Each point is reached from the start by the listed moves, each made once or not at all, plus a little noise. Is the number of moves made odd or even? Then give how often each move was made.

Moves:
(1): [ 0.44, -0.11, -0.21, -0.19,  0.34, -0.14]
(2): [ 0.15,  0.85,  0.18,  0.39, -0.46,  0.43]
(3): [ 0.12,  0.16,  0.58, -0.06, -0.02, -0.20]
Start: [ 0.27, -0.02,  0.10,  0.08, -0.16, -0.32]
Points:
[ 0.28,  0.04,  0.14,  0.06, -0.09, -0.32] -> even (0, 0, 0)
[ 0.43,  0.08,  0.66,  0.04, -0.07, -0.57] -> odd (0, 0, 1)

Moves:
(1): [ 0.36,  0.12,  0.06, -0.11,  0.11,  0.11,  0.17, -0.05,  0.14]
(2): [-0.05,  0.37,  0.00,  0.09,  0.10,  0.01,  0.02,  0.10,  0.18]
(3): [-0.14,  0.23,  0.39, -0.19, -0.13,  0.05,  0.12,  0.14, -0.22]
(4): [ 0.06, -0.06,  0.05,  0.25,  0.02,  0.06,  0.02,  0.12, -0.04]
(5): [-0.02, -0.12,  0.02,  0.02,  0.34, -0.11, -0.12,  0.21, -0.04]
(6): [-0.17,  0.05, -0.03,  0.01,  0.13,  0.35,  0.03, -0.09,  0.03]
(7): [ 0.01,  0.03, -0.12, -0.18,  0.16, -0.10,  0.45, -0.02, -0.24]
(8): [-0.01, -0.12, -0.17, -0.10, -0.11,  0.19,  0.07,  0.22,  0.04]
Start: [ 0.16, -0.06, -0.08,  0.04,  0.22,  0.15, -0.07,  0.13,  0.20]
Points:
[-0.04, -0.21, -0.40, -0.21,  0.75,  0.48,  0.37,  0.44, -0.03] -> even (0, 0, 0, 0, 1, 1, 1, 1)
[ 0.59, -0.12, -0.16,  0.09,  0.25,  0.53,  0.19,  0.43,  0.33] -> odd (1, 0, 0, 1, 0, 0, 0, 1)
[ 0.54,  0.29, -0.05,  0.08,  0.94,  0.11,  0.47,  0.51,  0.19] -> odd (1, 1, 0, 1, 1, 0, 1, 0)

Moves:
(1): [ 0.06,  0.19,  0.03, -0.02,  0.17, -0.03,  0.09,  0.02,  0.05,  0.15,
  0.17, -0.23]
(2): [-0.36,  0.00,  0.19, -0.39,  0.14,  0.05, -0.19, -0.14, -0.05, -0.29,
  0.17,  0.09]
(3): [ 0.18, -0.07,  0.32, -0.09,  0.06,  0.24, -0.06, -0.04,  0.15,  0.17,
 -0.03,  0.10]
(4): [-0.26,  0.09,  0.06, -0.06, -0.06,  0.17,  0.25,  0.01, -0.03,  0.10,
  0.03,  0.06]
(5): [ 0.03,  0.02,  0.12,  0.24,  0.35,  0.07, -0.17, -0.12, -0.08,  0.23,
  0.21, -0.03]
(6): [-0.18,  0.07, -0.25,  0.03, -0.14,  0.15, -0.10,  0.11,  0.18, -0.04,
 -0.10, -0.25]
(7): [ 0.07,  0.06,  0.00, -0.15,  0.03, -0.10,  0.00, -0.30, -0.08,  0.10,
  0.05,  0.18]
(8): [-0.02, -0.06, -0.10, -0.16,  0.17,  0.05,  0.02,  0.17,  0.06, -0.12,
 -0.04,  0.00]
(9): [-0.04,  0.18,  0.05, -0.04,  0.18,  0.02, -0.11, -0.13,  0.12, -0.38,
 -0.08,  0.21]
(10): [ 0.21, -0.25, -0.25, -0.09, -0.24, -0.06,  0.34,  0.26,  0.12,  0.08,
  0.21,  0.12]
(11): [ 0.08, -0.02, -0.08, -0.07,  0.05,  0.03,  0.15, -0.05, -0.05, -0.07,
  0.12, -0.16]
(12): [ 0.09,  0.08, -0.09, -0.11, -0.17,  0.00, -0.01,  0.00, -0.12, -0.10,
 -0.01,  0.19]
Start: [-0.32, -0.12, -0.01, -0.20, -0.17,  0.16, -0.09, -0.02,  0.04,  0.23,
 -0.01, -0.17]
Points:
[-0.52,  0.13,  0.17, -0.55,  0.37,  0.34, -0.42, -0.47, -0.13, -0.38,
  0.40,  0.12] -> odd (0, 1, 0, 0, 1, 0, 0, 0, 1, 0, 1, 1)
[-0.33, -0.13,  0.02, -0.68,  0.33,  0.15, -0.08, -0.50,  0.03, -0.08,
  0.67,  0.24] -> even (0, 1, 0, 0, 1, 0, 1, 0, 1, 1, 1, 0)
[-0.60, -0.03, -0.13, -0.94, -0.27,  0.38,  0.34, -0.08,  0.02, -0.44,
  0.44,  0.33] -> even (0, 1, 0, 1, 0, 0, 0, 0, 1, 1, 1, 1)
[-0.64,  0.12, -0.10, -0.72,  0.61,  0.38, -0.29, -0.35,  0.08,  0.21,
  0.58, -0.59] -> odd (1, 1, 0, 0, 1, 1, 1, 1, 0, 0, 1, 0)
